Rows are points. The points of each table are mixes of a few directions, plus a little noise. Count the directions of each table, and those that both share. Where both have some left over, give the other angles between the two spaces (their principal angles), to ten degrees, smallest first.
In the rows, zero is written as 128.

First (4 x 2):
[[157 118]
 [178 111]
 [110 134]
 [ 66 151]]
Second (5 x 2):
[[127 126]
 [159 166]
 [118 115]
 [ 81  70]
 [157 162]]
Directions: first 1, second 1, shared 0; angles 70

First (6 x 4):
[[205 116  80  81]
 [143 133 161  98]
 [119 102 128 142]
 [120 141  96 147]
 [ 91 143 193 130]
 [ 89 133 111 171]]
Second (6 x 4):
[[ 89 158  82  93]
 [137 101 144 173]
 [111 139 109 117]
 [141 165 129  49]
 [143  92 154 186]
 [146 111 150 150]]
Directions: first 3, second 2, shared 1; angles 50

First (8 x 6):
[[169 123 193  73 114 158]
 [ 90 120  85  94 139 164]
 [148 134 142 163 127  86]
 [151 139 167 152  71  87]
 [151 123 152  94 140 131]
 [ 88 127  75 173 161 165]
 [142 129 135 103 120  81]
 [ 85 129  73 173 150 152]]
Second (6 x 6):
[[143 120 141  83 144 134]
 [105 140 114 158  73 104]
 [173 108 159  47 217 156]
 [109 133 112 184 122 151]
 [118 129 127 120 101 136]
 [119 137 115 181 110  88]]
Directions: first 4, second 3, shared 3

First (7 x 8):
[[139 121 192 140 157 153 143 121]
 [166 121 135 102 168  82 162 178]
 [141 127 137 112 143  90 115 160]
 [150 180 162 103 120 153 195  99]
 [ 92 130  69 120  81  93  64 103]
 [ 99  71  84 162 130 140 111  97]
 [110 147 118 158  97 184 107 137]]
Second (9 x 8):
[[106 131 148 139  97  97 151 120]
 [164  80 147 112  97 117 124 112]
 [209  74 107  89 159 181  77 128]
 [ 42 181 155 170  88  66 184 126]
 [162  74 154 113  86 107 129 107]
 [126 147 108 129 158 151 118 140]
 [155 108 123 115 135 143 112 127]
 [108 171  99 136 174 157 118 148]
 [ 80 187 111 150 157 134 139 146]]
Directions: first 5, second 2, shared 0; angles 60, 70

First (9 x 9):
[[134 142 143 131 140 102 119 168 127]
 [106 162  96 127 119 109 138 111 124]
 [ 68 176  81  70 105 132 168 112 172]
 [124  91 172 101 105 138 143 117 136]
 [138  92 117 154 111 157 128  55  99]
 [181  46 213 141 138 153 105 155 119]
 [156 149  96 139 189 160  99 204 164]
 [128 179  95 155 148  88 114 154 113]
 [119 114 139 135  97 112 139  76  98]]
Second (8 x 9):
[[127 158 132 120 153  96 116  46  97]
 [ 99 108 123 125  66 140 172 155 170]
 [ 90 138 149  82  93  88 138 116  70]
 [148 116 110 167 134 161 138 128 192]
 [145  61 184 160  77 125 138 158 111]
 [156 179  93 124 223 136  78 108 116]
 [106 147 105  99 126 136 133 166 133]
 [153 119 129 147 152 143 111 147 133]]
Directions: first 4, second 4, shared 2; angles 50, 60

First (10 x 12):
[[101 164 144  77 163 117 103 114 135 147 154 123]
 [ 63 206 136  91 149  81 106 142 112 154 169 136]
 [136 134 123 133 143 123 120  92 132  66 117 133]
 [129 138 118 118 101 123 129 164 116 177 134 125]
 [145 114 111 152  89 131 143 161 115 148 116 130]
 [ 84 103 170 193 199 128 148  52 152   7 127 145]
 [163  87 124 147 118 153 138 117 138 111 106 123]
 [107 108 128 196  93 120 166 171 110 139 124 142]
 [176 144 101  71 112 134  97 123 129 143 116 115]
 [177  80 127 104 110 170 130 143 143 188 117 107]]
Second (10 x 12):
[[119 163 118  98 117 110 115 146 116 157 142 127]
 [152 137 121  86 138 136 105 107 135 125 125 118]
 [ 94 179 116 113 104  95 124 175 103 178 150 134]
 [212  97 125  52 173 177  82  36 173  74  98 101]
 [ 79 121 137 201 105 109 170 174 107 143 138 146]
 [ 67 180 121 149  93  82 143 201  90 189 157 144]
 [141 112 131 131 136 140 128 110 136 112 121 126]
 [149 120 125 107 140 140 116 103 140 113 121 121]
 [108  89 144 199 124 135 164 137 127 107 121 138]
 [155  83 139 146 147 157 135  88 148  82 108 124]]
Directions: first 4, second 2, shared 2

First (11 x 14):
[[129 124 132 131 132 126 128 127 122 129 129 130 124 128]
 [126 139 115 122 117 133 130 131 145 126 124 124 136 129]
 [127 133 123 125 123 130 129 130 136 127 126 126 132 128]
 [142  48 212 171 205  97 115 104   9 138 153 160  71 122]
 [136  87 171 150 168 111 121 116  67 133 141 145  99 124]
 [122 163  91 108  94 142 133 139 181 123 117 114 153 131]
 [128 130 126 127 126 128 128 128 131 128 127 127 129 129]
 [122 162  93 110  96 141 133 138 178 124 118 115 152 131]
 [137  84 176 153 172 110 121 115  61 134 142 146  96 124]
 [117 184  69  97  73 150 137 144 212 120 111 106 167 133]
 [123 154 101 114 103 138 132 136 167 124 120 117 147 130]]
Second (11 x 14):
[[125  87 145 136 132 123 129 122 129 147 136 150 139 115]
 [154 220 124  91 143 122 138 111 109 202 110 150 115 188]
 [137 114 135 141 134 139 130 129 106 123 138 121 107 123]
 [ 89  36 161 101 112  75 121 104 210 228 121 239 249 112]
 [143 109 137 154 141 150 133 130  87 108 145 108  87 118]
 [117 136 111 130 117 129 123 140 143  86 124 101 128 118]
 [126 127 120 141 125 139 126 139 122  84 132  97 110 116]
 [123 144 119 120 123 124 126 131 140 121 122 124 136 132]
 [133 169 116 116 127 127 129 130 128 130 118 120 123 145]
 [127 128 118 139 125 138 127 139 121  86 130  98 111 117]
 [134 137 119 140 130 140 127 136 113  94 131  99 102 123]]
Directions: first 1, second 3, shared 0; angles 30

First (8 x 18):
[[128 109 126 116 110 117 126 122 144 117 113 114  98 130 121 142 124 152]
 [102  88 137 115 106 114 111 130 133 111 113 110  87 124 118 168 136 142]
 [124 107 129 118 112 118 123 125 139 118 116 115  99 128 122 145 127 146]
 [ 90  75 144 112 103 112 102 134 129 107 112 107  77 122 117 182 140 140]
 [104 150 142 148 159 147 119 146  87 146 158 154 183 118 139 122 147  68]
 [225 198  85 132 136 136 186  96 172 146 122 138 157 152 138  37  83 177]
 [106 130 139 137 142 137 117 140 104 133 143 139 151 121 131 136 141  94]
 [144 167 122 143 153 145 141 130 115 146 148 148 176 129 139  92 126 104]]
Second (11 x 18):
[[171 165 118 146 117 146 135 120 144 138 103 119 121 133 128  94 109 166]
 [ 83  87 137 110 140 110 121 136 112 117 155 137 136 123 128 164 149  88]
 [131 132 127 129 127 130 129 127 128 129 127 127 127 129 127 126 127 131]
 [ 53  61 144  98 147  97 115 143 100 111 172 145 141 119 127 189 163  62]
 [249 239 100 176  97 178 148 105 175 157  56 100 109 142 129  30  72 234]
 [ 87  91 137 111 139 112 121 136 113 118 153 136 136 123 128 161 147  92]
 [105 107 133 119 134 118 124 133 118 123 142 132 132 125 127 147 138 108]
 [159 155 121 140 121 140 133 122 139 136 109 121 122 131 128 102 114 156]
 [122 122 129 126 129 127 128 130 125 127 131 129 130 127 127 132 130 124]
 [117 118 130 125 130 123 127 131 125 125 134 130 130 127 128 136 133 118]
 [130 131 127 130 127 130 128 127 130 128 127 128 127 129 128 126 127 130]]
Directions: first 2, second 1, shared 0; angles 30

First (10 x 20):
[[137 149 117  87 199 111 136  84 158  98 107 103 133 110 122 104 151 167
   82 118]
 [137 136 116 112 159 116 135 106 141 109 108  98 139 112 128 110 137 142
  111 120]
 [105 141 161 104 149 149 111 130 139 148 179 219  83 168 111 157 141 160
  100 142]
 [126 137 131 110 156 127 127 114 140 122 131 138 121 130 123 126 138 147
  107 128]
 [142  93 106 196  31 125 136 173  84 140  99  64 168 106 152 124  90  55
  205 124]
 [122 153 139  79 201 127 125  92 160 115 141 161 105 137 113 125 155 180
   73 128]
 [118 120 142 145  95 142 120 152 114 149 152 163 115 147 127 148 119 114
  146 137]
 [128 106 126 171  61 135 127 165  99 147 129 119 139 129 139 139 104  84
  176 131]
 [131 108 122 167  69 131 129 158 102 141 122 109 143 124 139 133 106  88
  172 129]
 [135 137 120 111 160 118 134 107 141 112 113 107 135 116 127 114 138 144
  109 122]]
Second (9 x 20):
[[111 138 133  94 142  92 111 135 128 127  92 105 137 107  96 136 118 129
  145 142]
 [118 140 125 145  70 111 139 116 128 128 103 153 123  94 134 116 132 139
  160 119]
 [118 139 149 134 112 123 125 105 139 126 121 202  93 110 128 127 131 162
  129 106]
 [113  97 136 107 161 107 116 139 118 139 106 122 120 136  91 139 108 135
  137 124]
 [ 92 162 110  68 134 101 142 126 143 140 125 105 139 139  93 126 160 152
  126 176]
 [124  64 111 133 155 124 149 137 111 146 120  96 130 158 110 119 114 131
  132 113]
 [110 133 143 138  85 132 120 148 118 148 143 170 113 135 122 146 123 122
  152 141]
 [138 126 135 128 145 135 111 141 122 125 133 111 136 132 128 140 116 107
  124 131]
 [227 154 111 206 147 228 141 106 146  74 211  87 158 139 249 104 148  76
   48 101]]
Directions: first 2, second 6, shared 2

First (11 x 32):
[[ 94 122 197 155 164  93 136 131  73 130  85  70  39  98 204 135 117 137
  108  29 105  67 138 177 104  36 125  81  94 152 140  96]
 [144 162  90 137 127 161 110 166 165 150 178 173 192 130 100 158 124 120
  169 180 134 142 120  89 127 186 182 176 146 150 110 155]
 [109 139 138 167 172 107 121 126 109 166  87  95  66 108 183 139 131 166
  133  65 105  77 141 136 121  83 162 105 106 185 141 135]
 [148 104  74  78  87 120 132  81 165 119 131 151 172 147  74  82 153 134
  105 208 144 199 116  91 161 171  71 139 162  83 148 159]
 [128  99 135 114 121 116 136 101 128 108  88 136 119 135 105  90 144 136
  108 123 125 133 140 134 125 126  92 114 141 108 129 113]
 [157 118  74 122 104 154 134  91 139 124 139 120 140 179  99 129 125 135
  127 164 151 160 131 125 175 174 115 128 109 112 127 145]
 [152 135 121 123 104 177 127 163 152  98 169 185 201 155  65 139 119  92
  155 173 144 143 132 121 115 196 147 168 147 106  87 110]
 [114 120 158 125 132 109 135 124 105 121 118 100  94 113 158 124 124 124
  110  98 123 118 124 148 122  85 108 107 117 121 139 115]
 [132 120 118 121 124 131 123 129 153 122 111 171 159 126  89 102 145 132
  132 150 123 134 137 108 112 156 127 145 161 126 118 127]
 [114 147 152 102 116 116 123 169 136 126 178 144 166  86 137 139 121  94
  131 159 129 150  98 111 104 113 127 150 155 109 134 135]
 [117 140 148 166 155 126 131 128  85 146 124  63  59 131 196 168 105 138
  129  61 125  85 132 166 143  79 153  96  69 159 134 121]]
Second (8 x 32):
[[134 130 151 154 161 149 124 141 107 146 109 126 107 127 167 122 116 141
  159 105 152 103 133 162 130 130 151 121  96 162 114 100]
 [119 126  89  89  72  93 135 106 161  96 161 128 159 134  63 143 146 105
   75 161  86 166 122  74 125 124  91 138 178  73 150 175]
 [124 135 113 136 108 124 135 120 127 110 146 104 117 149 108 168 123 116
  105 108 100 117 138 119 130 117 134 122 125 114 129 144]
 [122 123  98  88  83  97 132 111 159 106 151 138 162 124  75 125 147 112
   87 168 101 169 118  80 124 129  91 140 177  81 149 166]
 [128 141 132 172 138 147 134 132 101 122 133  87  87 160 144 183 106 126
  131  68 113  80 150 156 135 113 165 111  84 148 112 118]
 [133 131 152 157 164 151 124 142 105 147 109 124 105 128 170 125 115 142
  161 101 152  99 134 164 130 129 154 120  92 164 113  98]
 [132 136 150 172 162 156 127 142  96 141 114 107  90 142 170 150 107 138
  157  79 141  82 143 171 133 122 167 113  78 167 108  99]
 [133 103 138  58 135 106 112 131 167 156 101 210 198  61 128   7 164 144
  148 235 179 208  87  99 116 160  70 159 194 115 150 124]]
Directions: first 5, second 2, shared 1; angles 70
